Rows are points. Each copy is the shape, with its points in the same order, turned, moved and blurred by noise. Is it also mirrored, or only turned?

Shape, 6 rows:
[[ 3.0 -6.1  0.6]
 [ 0.0 -3.5 -0.1]
 [-1.1 -4.7  3.0]
 [ 3.6  6.4 -5.9]
 [-1.0  3.8  3.1]
 [ 5.0  3.4 -0.4]]
Copy 1:
[[-4.0 -5.9  3.8]
 [-2.1 -4.4  0.9]
 [-0.1 -6.7  0.9]
 [-3.5  8.0  2.5]
 [ 3.6  1.0  0.7]
 [-0.3  3.0  5.9]]
Copy 1 is: mirrored
Copy 2 (6 x 3):
[[ 1.4 -6.8  3.7]
 [-1.1 -3.9  1.7]
 [-0.4 -6.2 -0.8]
 [ 0.3  6.7  6.8]
 [ 1.3  2.1 -2.6]
 [ 4.3  2.5  3.5]]
Copy 2 is: mirrored
Copy 3:
[[-3.1 -2.9  4.8]
 [-3.7  0.1  2.0]
 [-6.0  1.1  4.2]
 [ 6.6  2.1 -3.5]
 [-0.4  7.3  2.1]
 [ 4.5  2.2  2.5]]
Copy 3 is: only turned
Copy 4 (6 x 3):
[[ 0.5 -0.7  7.7]
 [-0.4 -1.7  3.2]
 [-3.3 -0.5  4.8]
 [ 8.4 -2.4 -3.7]
 [-1.0  2.6 -2.4]
 [ 5.6  2.2  0.0]]
Copy 4 is: only turned

Shape (10 x 6):
[[ -1.3  -4.5   4.6  -3.0   1.4   4.8]
 [ -0.4   2.5   1.4  -4.4  -4.0   3.2]
 [  0.5  -0.3  -1.8  -4.7  -2.2   4.5]
 [ -5.4   0.8   2.9  -0.6  -5.9  -7.9]
 [ -5.4  -0.6  -0.7  -1.7  -4.0  -1.8]
 [  2.6   4.0  -8.1   1.3   2.4 -10.2]
 [ -2.0   5.8  -2.6  -1.2  -1.9   4.9]
 [ -3.3  -0.3  -2.1  -3.7  -3.7  -5.9]
 [  1.3   3.9  -0.7  -1.1  -5.6   0.7]
 [  1.0   0.1  -6.9   3.4  -2.7  -7.0]]
Copy 1, 10 rows:
[[ 1.5 -1.1  5.3  0.3 -2.6  6.4]
 [-1.8 -4.5  2.6 -0.7 -0.2 -1.5]
 [ 1.6 -3.7  0.2 -2.8 -1.8  0.5]
 [-0.1  3.7  6.5  3.3  5.2 -8.0]
 [ 3.0  1.3  4.3  1.7  1.1 -3.6]
 [ 0.9  5.9 -9.2  3.8  5.5 -5.2]
 [-1.0 -6.1 -1.1  3.0 -3.9 -1.8]
 [ 3.5  1.9  1.3  1.2  4.1 -5.5]
 [-3.1 -2.2  0.5 -1.1 -1.3 -4.5]
 [ 0.7  7.5 -4.2  2.6  1.2 -6.8]]
Copy 1 is: only turned
Copy 2, 10 rows:
[[ 3.8  4.2 -5.6 -2.7 -2.4 -4.0]
 [-2.1 -0.1 -4.6  2.8 -0.7 -4.5]
 [-2.6  2.8 -3.8  1.3 -0.6 -2.1]
 [ 5.3 -6.8 -2.8  7.0 -2.4  0.4]
 [ 1.6 -4.1 -4.7  2.9 -3.6  0.9]
 [ 1.1 -6.9  6.2  2.0  5.0  8.3]
 [-5.4 -3.3 -4.2 -0.1  1.8 -2.7]
 [ 3.5 -2.5 -2.6  5.3 -2.2  5.0]
 [-3.2 -2.4 -0.9  3.5  0.3 -2.8]
 [ 0.9 -5.3  5.2  2.4 -3.5  5.1]]
Copy 2 is: only turned
